Each row of a before or after table is a point. One or more steps were done to the points. Then noise was added and the rows were shuffled. The steps act on columns, c1 being the first. What was done? A step turns or swaps two columns, mirrors them in a line or flattens them onto one, adds a multiple of one to another, or multiplies or shifts one. Angles are multiples of 10 degrees, from the lower column toward the higher: turns from -170 to 170, lines from 10 to 170 but not 90. Use the fewest steps. Two steps may share a column if one is a turn and the other turns, adds or multiplies; they go together, in the order done. Otherwise the lowest column goes first.
In the rows, 128 means zero.

Before, 13 rows:
[[130 141 112]
 [168  65 122]
 [171 101  96]
 [136 138 152]
 [105 108 146]
 [210  88 133]
 [156  90 147]
 [106 105 107]
 [ 93 137 132]
 [138  78  92]
 [174 125 113]
 [ 95 106 123]
 [118 137 132]]
After, 13 rows:
[[114 110 115]
 [117 115 136]
 [107 103  85]
 [122 120 165]
 [136 136  96]
 [103  98 118]
 [136 138 176]
 [145 148  99]
 [108 104  57]
 [142 145 138]
 [108 104 164]
 [133 134  64]
 [128 128 137]]
Steps: flatten c1 and c2 onto the line at 50 degrees; multiply c3 by 2

Before (11 x 4):
[[112 141 138 108]
 [137 108 160 127]
 [110 148 192 197]
 [162 131 141 119]
 [188 161 139  92]
 [123  81  97 159]
 [143 145 105  87]
 [128 128 157 167]
 [130 147 220 111]
 [129 135 114  84]
 [121  98 153 138]]
After (11 x 4):
[[120  81 126 156]
 [128 148 128 112]
 [110 151 128 198]
 [164 131 127 119]
 [131 128 126 167]
 [137 107 128 128]
 [187 161 128  90]
 [128 137 130  85]
 [144 143 128  88]
 [118  99 126 135]
 [112 143 128 110]]
Steps: multiply c3 by 0

Before, 12 rows:
[[146 125 138 138 140 119]
 [141 114 126 130 130  84]
 [ 85 139 126 157 104  81]
 [ 93 105  89  96  86 156]
 [117 121 113 105 170 128]
 [144 142 136 127 123  82]
 [ 79 118 153 131 139 179]
 [128 104 168 135 149  74]
 [175 172  99  88 132 120]
 [ 84 186 120 137 141 157]
 [107 142  88 174 165 106]
 [ 71 159  96 125  76 120]]
After (12 x 6):
[[ 72 137  96 126  76 139]
 [ 92 133  89  96  88 132]
 [141 100 126 130 130  95]
 [144 112 135 126 123 108]
 [107 124  88 173 165 122]
 [116 124 114 106 170 125]
 [ 85 110 126 159 104 106]
 [ 84 167 119 136 143 175]
 [129  92 169 133 149  85]
 [ 77 150 154 130 138 152]
 [147 121 138 139 139 121]
 [175 142  99  88 132 145]]
Steps: flatten c2 and c6 onto the line at 50 degrees

Before, 11 rows:
[[131 144 135 138 124 129 100 112]
 [ 90 146 125 127  98  85  95 130]
 [149 167 122 118 103 140 110 128]
 [155  73 116  96 160 107 130 173]
 [102  74 118 132 106  87 169 189]
 [119 163 122 102  99  93 103 127]
 [130 111 129 130 148 120 212 111]
 [152 138 183 115 110 103 131 176]
 [151  91 117 131 102 107 112 108]
 [142 157 108 155 106  86  99 115]
 [146 127 122 127  97  96 116 107]]
After:
[[145 126 124 128  97  96 117 126]
 [131 147 135 136 122 128 101 109]
 [154 140 184 113 108 103 132 192]
 [139 157 107 156 106  86 100 145]
 [ 89 144 124 129  98  87  95 159]
 [149 165 120 115 103 141 108 119]
 [152  93 118 130 101 106 110 123]
 [118 161 121 101  97  94 103 150]
 [104  75 117 133 110  85 171 216]
 [156  71 115  95 160 108 131 188]
 [128 111 129 131 150 121 211 117]]
Steps: add -0.7 times c6 to c8

Before, 12 rows:
[[112 113 103 100  97 166 102 172 111]
 [ 94 133 136 133 175 144 178 112 114]
 [138  78 114 116 116 124 114 107 173]
 [159 117  84 113 124 125 142 151 146]
 [133  96  93  72 110 129 103 171  71]
 [ 89 143 136 138 121 117 182 122 109]
 [151 140 117 147 135 115 123  99 146]
 [125 112 147 150 151  94 159 123 158]
 [171 113 131  78 110 125 113 129 161]
 [114 144 149 169 151 140 180 125 152]
 [158 118  85 104 100 141 140 119 160]
 [ 57 169  73  88 121 157 129 179 124]]
After, 12 rows:
[[ 89 142 139 139 119 114  94  83 108]
 [ 62 170  74  84 121 159 170 101 124]
 [112 113 102 103  97 167 179 129 110]
 [170 112 128  80 109 128 139 141 160]
 [ 89 136 135 131 175 140  91  95 117]
 [130  98  96  71 110 130 177 131  74]
 [147 141 117 146 133 114 105 144 146]
 [114 142 149 167 150 137  99  84 147]
 [155 119  85 102  97 139 113 122 162]
 [159 117  85 116 119 124 140 105 146]
 [126 111 149 150 150  93 108 104 158]
 [136  77 113 116 118 125 115 147 175]]
Steps: turn c7 and c8 by -120 degrees

Before, 8 rows:
[[ 89 127 119 144 167 171  93 104 160 129 107]
 [152 149 183 161 168  87 142 182 127  63 119]
 [130 128 147 113 136  86 119  85 141 125  98]
 [157 122 149  93 106 123 157 109 153 143 104]
 [133 151 169 125 115 147  97 154 115 124 154]
 [188 140 136 197 131 100 113 132 112 143  98]
 [202 127 111 118  80 133 133 120 110 110 164]
 [156 152 148 141  92 114 136 123 132  97 121]]
After (8 x 11):
[[157 134 109 141  92 113 137 125 154  97 120]
 [189 108 119 197 130 102 112 121 138 141  98]
 [ 87 160 127 146 168 174  96 156 123 130 109]
 [155 152 103  90 105 124 157 140 123 143 104]
 [132 115  99 127 116 149  98  91 149 125 156]
 [126 143  96 113 137  87 120 160 130 123  99]
 [204 110 138 119  80 134 132 139 125 113 167]
 [152 129  95 159 169  89 145  60 151  62 119]]
Steps: swap c2 and c9; turn c3 and c8 by -160 degrees

Before (9 x 12):
[[129  87 163 154 136 133 136 121 129 183 124 178]
 [119 158 149 104 178 160 152 141 122 121 145 115]
 [126 129 129  97 160 170 109 102 133 134 170 149]
 [ 60 122 122 159 149 120 128 128 149 147  99 189]
 [100 141 138 158 175  69 123 172 159 135  96 127]
 [111 135  83 128 131 118  96 130 124 178  82 119]
 [157 118 126 192 141  82 144 154 111 117 169 190]
 [135 129 151 160 102 180  94 165 141 134 147 119]
 [116 158 142  99 116 127 111  83 114 130 123 121]]
After:
[[120 156 147 136 179 158 158 117 119 138 146 116]
 [ 60 126 122 144 152 109 108 143 149 139  99 189]
 [129  87 163 148 138 107 106 136 137 180 123 177]
 [159 113 126 174 142  93 109 177 115  97 167 190]
 [112 133  83  98 129  92 117 139 122 170  83 119]
 [114 154 142  98 115 127 113  83 108 128 121 120]
 [123 130 129  96 160 160 126  98 133 154 169 148]
 [ 98 149 139 140 174  73 136 179 157 104  94 127]
 [137 130 152 116 102 169 118 185 140 160 145 121]]
Steps: turn c2 and c9 by -10 degrees; turn c4 and c7 by -60 degrees; turn c7 and c8 by -40 degrees; turn c6 and c10 by 30 degrees

Before:
[[ 93 119 106 163 124 144 135 122 146 123 110 128 117 157]
 [120 130 152 160 125 146 147 120  94  91 123 143 167  75]
 [125 153 121 149 201 159 111 111 145  79 115 149 126 159]
 [165 129 102 139 127 155 106 114 127 222 151 143 101 154]
 [121 151 143 129 130 151 110 124 144  83 108 121 203 150]
 [171 150 139 181 125 150 104 144 132 114 108 127 113 124]
 [129 121  94 121 126 132 116 131 135  85 114 139 162 132]
 [171 120 142 126 169  75 112 144 150 226 112 125 104 124]]
After:
[[122 150 143 127 131 151  82 125 140 138 150 121 203 151]
 [171 120 143 126 181  76 223 143 136 160 155 126 106 124]
 [121 131 152 160 124 144  95 119 144 102  97 143 167  74]
 [125 153 121 149 223 158  78 110 133 136 148 149 126 158]
 [170 151 139 182 125 151 110 143 146 150 139 127 114 124]
 [ 92 118 105 164 122 144 124 121 138 119 152 126 117 157]
 [167 129 103 139 127 155 218 115 107 166 119 144 102 154]
 [128 122  95 121 128 133  85 133 138 132 140 137 161 130]]
Steps: multiply c5 by 1.3; turn c7 and c10 by -80 degrees; turn c9 and c11 by 110 degrees

Before, 11 rows:
[[180 179 138 149 155 122  89 120 126 166 128  98 123 148 168  73 105 129]
 [133 130 143  92 120 125 120 112 122 125 108  95  54  88 107 147 155  98]
 [160 169 145 131 190  99 122 170 198 128 120 169 114 110 161 133 188 124]
 [167 129 100 121 116 190 148  94 182 133 152 136  88 145 129 131  73 140]
 [161  84 112 113 103 104 188  96 128 165 133 186 140 120 161 120 145 110]
 [140 120 114 132 184 137 146 107 151 139 118  87  94 110  89  96  99  90]
 [112  82 132 138 129 124 114  97 102 134 111 166 166 105 124 168 116 119]
 [150 124 157 176 184 152  90 118  89 142  71 142  86 139 107 162 164 134]
 [137 137 124  96 125 110 126 131 166 150 121 154 104 170 141 156 125  94]
 [117 135 164 126 135 154 104 138 146 137 128 158 120 107 117  94 141 140]
 [139 132 159 128 156 120 130 173 137  71 152 143 128  99 137 129 145 120]]
After:
[[163 169 143 130 189  98 124 171 197 129 119 171 113 109 163 134 187 125]
 [160  85 113 112 101 105 186  94 126 166 135 188 138 123 164 119 175 111]
 [135 132 145  92 120 125 118 110 125 125 108  94  56  87 107 148 151  99]
 [140 132 157 129 158 121 133 174 137  70 151 146 129  98 138 129 146 121]
 [137 136 125  95 125 110 125 129 165 149 120 155 103 170 138 157 123  98]
 [117 133 164 125 136 153 103 138 145 136 127 159 121 106 118  95 130 140]
 [179 181 137 149 154 122  90 119 125 166 129  97 121 147 167  71  87 129]
 [169 128 102 119 116 189 149  94 181 133 152 137  88 146 127 132  85 141]
 [109  81 133 136 130 123 112  98 102 133 108 165 164 105 124 166 106 119]
 [139 121 115 133 182 138 149 109 152 138 117  85  95 109  88  94 109  90]
 [149 123 159 176 184 152  90 119  89 141  72 142  88 141 105 162 146 134]]
Steps: add 0.5 times c7 to c17

Before (12 x 20):
[[ 86 144 198 152 110  71 143 144  87  93 123 119  88  72 124 155 115 154
  139 130]
 [125 144 130 135 147 109 112 122 191 108 151 135 166 135 100 113 163 124
  177 143]
 [129 149 171 122 102  86 124 143 100  75 120 108 142  76 159 157 105 181
  112 161]
 [153 142 145  97  99  72 129 131 115  81 120 115 122 104 165 150  88 147
  155 139]
 [140 138 161 131 122 141  85 123 182 154 124 137 113 124 100 112 160 119
  178 177]
 [169 159 161  92  96  97 140 120 165 137 126 167 154 100 131 143 100 155
  118 111]
 [175 161 114 111  73 128 144 103 157 123 123 177 163 115 153 109 147 121
  121  94]
 [176 146 117 126  90 110 145  91 181 157  90 145 160  88 141  93 116 142
  139 104]
 [142 163 162  81 110 144 151 111 153 140  87 129 155 110 114 113 113 151
  149 115]
 [113 150 162 142 127 128 122 142 145 123 123  95 104  78 113 159 104 102
  146 171]
 [106 144 189 171 135 128 129 160 156 161  85 111 112 123 126 153 128 108
  168 168]
 [ 93 134 142 135 152 142 116 120 156 170 150 142 148 132 105 119 136 130
  190 174]]
After:
[[146 146 164  77 109 145 148 112 151 143  88 129 158 119 113 173 116 152
  148 115]
 [130 139 174 117  99  87 123 144 181  71 120 104 143 177 156 181 100  95
  114 159]
 [107 138 190 172 130 130 129 163 106 157  88 106 115 156 127 109 125 152
  168 168]
 [161 151 166  94  91  98 137 121 153 137 129 169 154 152 131 161 101 160
  118 112]
 [ 95 129 144 139 156 142 118 126 127 172 154 142 152 121 104 129 136 153
  192 176]
 [126 138 132 137 148 108 113 123 125 112 158 134 161 111  99 127 163 185
  174 144]
 [156 136 143 100 101  67 129 132 147  79 119 112 126 158 167 143  85 116
  157 144]
 [141 139 161 130 121 144  84 126 119 157 124 135 113 116 106 144 165 187
  175 181]
 [178 139 115 132  87 106 139  88 136 160  86 143 159 119 144 210 116 179
  134 106]
 [ 85 138 200 151 110  67 141 146 155  97 123 121  91 181 121 188 116  85
  140 134]
 [111 146 161 141 123 127 125 145 104 123 123  91 104 185 116 176 103 145
  146 167]
 [177 146 115 111  69 129 142 101 122 124 121 181 168 125 155 164 148 157
  120  93]]
Steps: multiply c2 by 0.7; swap c9 and c18; turn c14 and c16 by -120 degrees; multiply c16 by 1.6
